Every row gives one point. The points of each table are mixes of a few directions, plus a little noise. How many directions does each table use, and how many do they share? Where both have some left over, give the other angles between the two spaces (their principal angles), to ten degrees, smallest first.

First (6 x 2)
-21, -43
23, 47
-21, -43
-13, -26
18, 37
13, 27
Second (5 x 2)
-19, -40
8, 16
-1, -2
-18, -37
31, 63
Directions: first 1, second 1, shared 1

First (5 x 4)
23, 30, -21, -11
15, 42, 2, 41
-2, -43, 41, -12
-61, -22, -15, 30
25, -7, -7, -49
Second (6 x 4)
-10, -7, 15, 20
23, 15, -35, -46
15, 10, -22, -29
-42, -28, 64, 85
11, 8, -17, -23
4, 3, -6, -8
Directions: first 3, second 1, shared 1

First (8 x 8)
10, 52, 3, -11, -19, 6, -6, -40
-3, 32, 12, -28, -9, 9, 1, -8
-6, -44, -15, 20, 11, -7, 5, 12
31, -7, -22, 12, 23, -5, 0, 35
-18, -44, -36, 11, 0, -1, 15, -27
-11, -12, 23, 25, -9, -7, -11, -7
0, 70, 50, -32, -22, 9, -15, -11
-1, -48, -15, 3, 25, -4, 11, 47
Second (9 x 8)
12, -3, 11, -2, 0, -14, 21, -5
-31, 8, -29, 5, 0, 38, -59, 14
9, -2, 8, -1, 0, -11, 16, -4
-30, 8, -27, 5, 0, 36, -56, 13
50, -13, 47, -9, -1, -61, 95, -23
-19, 5, -17, 3, 0, 23, -35, 9
-14, 4, -13, 2, 0, 17, -27, 6
15, -4, 14, -3, 0, -18, 28, -7
9, -2, 8, -2, 0, -11, 16, -4
Directions: first 4, second 1, shared 0; angles 90

First (8 x 11)
43, 34, -44, -6, -2, -17, 16, -31, -5, 21, -59
-40, -34, 40, 6, 3, 17, -17, 28, 2, -18, 56
7, 22, 5, -7, -16, -10, 24, 6, 12, -6, -13
4, -2, -8, 1, 5, 1, -6, -7, -5, 5, -4
47, 65, -28, -16, -29, -30, 53, -16, 17, 6, -71
-37, -71, 10, 19, 40, 31, -66, 1, -27, 5, 62
-15, 24, 40, -10, -34, -9, 40, 34, 29, -28, 12
-7, -38, -15, 12, 31, 16, -44, -16, -24, 15, 18
Second (9 x 11)
33, -50, -5, -20, 17, 59, -43, -44, -36, 13, 25
32, -40, 6, -7, 23, 62, -36, -20, -13, 22, 15
-10, 15, 1, 6, -5, -17, 13, 13, 10, -4, -7
-22, 9, -26, -20, -28, -50, 11, -35, -38, -34, 7
6, -2, 7, 6, 8, 14, -3, 10, 11, 10, -2
-13, 36, 20, 28, 3, -18, 30, 58, 53, 10, -25
-48, 53, -16, 1, -39, -95, 48, 12, 2, -40, -17
15, -33, -13, -22, 1, 23, -27, -45, -41, -3, 20
7, 13, 26, 27, 20, 22, 8, 52, 51, 27, -17
Directions: first 2, second 2, shared 0; angles 40, 80

First (8 x 12)
-29, -13, -34, 28, 26, -58, -33, 22, -26, 34, 27, -19
10, 18, 8, -14, -13, 21, 12, 4, 8, -10, -15, 12
11, 4, 14, -11, -10, 23, 13, -10, 10, -13, -11, 7
27, -35, 43, -13, -10, 47, 26, -55, 27, -37, -7, -1
-13, -49, -6, 27, 26, -33, -20, -22, -10, 11, 30, -26
4, 95, -16, -33, -34, 23, 16, 65, -1, 4, -41, 39
-19, -47, -14, 30, 30, -45, -27, -14, -15, 19, 33, -28
9, 27, 6, -16, -16, 22, 13, 10, 7, -8, -17, 15
Second (11 x 12)
-1, 3, -1, 2, 1, -1, 2, 4, -1, 2, 0, -2
4, -13, 4, -3, -4, 5, -9, -16, 4, -10, 2, 8
-5, 15, -6, 4, 4, -8, 12, 21, -6, 13, -2, -10
-16, 52, -20, 13, 15, -26, 41, 70, -18, 46, -9, -31
19, -58, 21, -14, -16, 28, -46, -78, 21, -50, 10, 35
3, -8, 3, -2, -2, 4, -6, -12, 3, -7, 1, 5
-18, 57, -21, 14, 15, -28, 45, 77, -20, 50, -9, -35
16, -46, 17, -11, -13, 23, -37, -63, 17, -40, 7, 29
19, -57, 21, -14, -17, 28, -46, -78, 20, -51, 10, 36
-14, 44, -17, 10, 13, -22, 35, 58, -15, 38, -7, -27
-4, 11, -4, 2, 3, -5, 8, 14, -3, 9, -2, -6
Directions: first 2, second 1, shared 0; angles 40
